Each row is a point. A path goes straight from each point to the next, and from the last back to the first. The post is the endless flat space through its rows: a point in 2 columns, a line in 3, a plane in 4, and so on, so that a path can go around it. How many times does the path go around the post? Going back the other way cancels.
In the rows, 128 means zero.

Post, 2 rows:
[[148 131 148]
 [106 112  87]]
Path, 25 rows:
[[147  94  55]
 [132 102 105]
 [114 122 127]
 [ 43 139  54]
 [120 147  69]
 [165 121 149]
 [119  87 123]
 [ 59 104 108]
 [ 49 118  18]
 [148 144 114]
 [155 115 103]
 [143 167 111]
 [104 142 146]
 [ 86 130 139]
 [ 95 164 131]
 [105 120  73]
 [180  86 127]
 [113  97 126]
 [ 69 134 110]
 [ 98 142  90]
 [193 160 145]
 [139  95 110]
 [127 117 197]
 [ 92 155 127]
 [141 170 146]]
Times around: 4

Post, 8 rows:
[[103 153 133 147 144 121 127 155 105]
 [ 92 125 134 139 107 179 135 134  90]
 [189 170 130 115 136 108 150 153 155]
 [117 121 144 123 137 166 123 113 143]
 [ 83 106  93 116 137 112 151 138 152]
 [121  64 114 139 162 136 138 171 146]
 [178 137  89  92 114 130 112 123 174]
 [ 75 112 156 108 117 174 140 144  79]]
Path (30 x 9):
[[141 169  90  83  87  94 147 129 112]
 [ 99 155 181 121 114 161 142 140  55]
 [ 42 138 188 149 144 170 121  93 105]
 [ 65 170 104  37  67 140 147  94 171]
 [ 61 129 106 131 117 186 124 166 111]
 [158  72 140  59 124 210 115 136  77]
 [105 132 142  89 105 129 156 119  67]
 [122  93 151 109 157 106 217 158 146]
 [105 162  98 121  88 141 155 155  62]
 [117 160 150  95 149 139 145 190  78]
 [196 137  93  81 119  99 161 191 171]
 [ 34 139  86 154 125 107 134 112 143]
 [187 113  84 130 118 123 146 132 175]
 [ 67  78 170 174 183 144 204 134  88]
 [167 140  94 151 143 168  84 117 158]
 [182 182 110 130 149 105 125 170 180]
 [ 79  92  86 123  70 192 100 101 152]
 [100 149 101 132 116  99 184 113 178]
 [ 99 129 155  92 108 163 155 172 151]
 [ 58  77 117 220 188 208 100 152 117]
 [133 124 113 113 168 103 135 169 130]
 [103 100  88 134 155  96 152 102 152]
 [154  76 116 156  94 156 149 178 117]
 [155 220 115 157 111  96 125 166 118]
 [ 97  84 140 164 139 229 117 130 138]
 [ 78 109  70 117 161 141 134 112 157]
 [103 119  95  95 139 114 199 155 121]
 [ 55  87  97 142 156 190  81 153 139]
 [100 127 133 112 143 122 110 147 174]
 [118  56 136  96 131 153  97  93 205]]
Times around: 0
